Rows are points. The points of each table are mixes of a few directions, plus a little noise. How many directions does each table use, and how many do they share? Where both have some left over, give the other angles between the two spaces (their principal angles), to ten degrees, smallest first.

First:
|  10 | -43 |
| -12 |  51 |
|   8 | -32 |
|  12 | -57 |
| -10 |  46 |
|  -9 |  36 |
Second:
|   0 |   0 |
| -17 |   9 |
|  36 | -18 |
|  47 | -24 |
|  41 | -20 |
| -73 |  37 |
| -33 |  16 |
Directions: first 1, second 1, shared 0; angles 50

First:
|   7 | -18 |   8 | -60 |
| -10 |  30 | -12 |  98 |
|  -5 |  13 |  -6 |  44 |
|   4 | -12 |   5 | -38 |
|   7 | -22 |  10 | -72 |
|   3 |  -9 |   4 | -34 |
|  -5 |  19 |  -9 |  63 |
Second:
|  34 |  27 |   3 |   5 |
|  12 |   9 |   1 |   1 |
|  83 |  65 |   6 |   9 |
| -79 | -62 |  -6 |  -9 |
| -24 | -20 |  -3 |  -3 |
| -23 | -20 |  -2 |  -2 |
Directions: first 1, second 1, shared 0; angles 80

First, 7 rows:
|    0 |  -46 |  -26 |  -34 |   40 |   77 |    1 |   27 |
|   27 |  -20 |  -10 |  -15 |   24 |    0 |    1 |   14 |
|  -68 |   41 |   19 |   29 |  -51 |   14 |   -1 |  -32 |
|   -3 |    2 |    0 |    0 |    0 |    3 |    0 |    0 |
|   29 |  -35 |  -19 |  -27 |   39 |   26 |    2 |   25 |
|   12 |   62 |   37 |   49 |  -52 | -121 |   -3 |  -37 |
|    2 |   -3 |   -2 |   -2 |    4 |    2 |    1 |    1 |
Second, 10 rows:
|   -8 |  -30 |   64 |   12 |    5 |  -10 |   11 |   44 |
|  -21 |  -39 |   65 |   12 |    2 |   -2 |   19 |   43 |
|   25 |   35 |    0 |    1 |    5 |  -11 |  -25 |   -2 |
|   -6 |  -41 |   54 |    8 |    7 |  -11 |   19 |   41 |
|  -19 |  -35 |   73 |   14 |    1 |   -3 |   15 |   47 |
|   30 |   -9 | -110 |  -29 |   12 |   -7 |   13 |  -55 |
|  -34 |   28 |  -17 |    4 |  -21 |   32 |   -9 |  -26 |
|   27 |   13 | -121 |  -29 |    4 |    1 |    0 |  -71 |
|    7 |   45 |   16 |    8 |   -4 |   -1 |  -28 |    3 |
|   -6 |   34 |  -25 |   -1 |  -10 |   14 |  -16 |  -26 |
Directions: first 2, second 3, shared 1; angles 60

First (11 x 12):
|  15 |  25 | -29 |  28 | -18 |  37 |   5 |  45 | -26 |  -6 |  26 |  22 |
| -19 |  18 |  24 | -16 |   7 |   6 | -22 | -50 |  14 |  42 |   6 | -76 |
| -31 | -51 |  45 | -49 |  -7 | -64 |  22 | -24 |  45 | -61 | -77 |  65 |
| -20 |  14 |   1 |  22 | -25 |  10 |   5 |  29 |   1 | -25 |  -5 |  23 |
| -31 |   0 |  12 |  22 |  -2 | -14 |  -7 |   7 |  12 | -12 |  -9 |  -8 |
|  49 |  -8 | -39 |  29 |  45 |   5 | -12 |   5 | -35 |  46 |  46 | -38 |
|  50 |  21 | -41 |   8 |   4 |  44 |   1 |  19 | -39 |  31 |  47 |  -4 |
|  31 | -44 | -17 |  -5 |  23 | -33 |  17 |  11 |  -7 | -21 | -12 |  51 |
|  -6 | -23 |   9 | -18 | -19 | -22 |  24 |  21 |  13 | -55 | -40 |  78 |
|   9 |  20 |  35 | -92 | -11 |  25 |  -8 | -84 |  20 |  50 |  -7 | -55 |
| -47 |  30 |   4 |  72 |   2 |   5 | -28 |  18 |   0 |  15 |  22 | -62 |
Second (11 x 12):
| -33 | -43 | -30 |  39 | -12 | -36 |  11 |   3 |   7 | -60 | -58 |  18 |
|  -6 | -65 |  28 |  58 |   7 | -37 | -10 |  19 | -32 | -24 | -11 | -11 |
|  17 |  41 |  63 | -42 |  -6 |  31 |   4 |   2 |   8 |  10 |  33 |  27 |
| -13 | -20 | -44 |  11 | -29 |   7 |   4 | -16 | -11 | -22 | -36 | -19 |
|  -7 | -11 |  43 |  -6 | -30 |   2 | -19 |  31 | -28 |  33 |  21 | -11 |
|  21 | -35 |  12 | -55 |   0 | -36 |   5 |  17 |   0 |  21 |  -6 |  47 |
| -24 | 104 | -19 | -21 |  14 |  29 | -10 |  14 |  51 |  57 |  49 | -12 |
|  -6 |  19 | -63 |  16 |  14 |  11 |  15 | -34 |  26 | -32 | -26 | -10 |
|  32 | -67 |  65 |   1 |  20 | -42 | -13 |  30 | -40 |  24 |  23 |  14 |
|  35 |  40 |  42 | -40 |  17 |  33 |   1 | -11 |   3 |  29 |  45 |   8 |
| -15 |  35 | -99 |  38 |   4 |  40 |  14 | -57 |  19 | -38 | -32 | -51 |
Directions: first 4, second 6, shared 3; angles 90
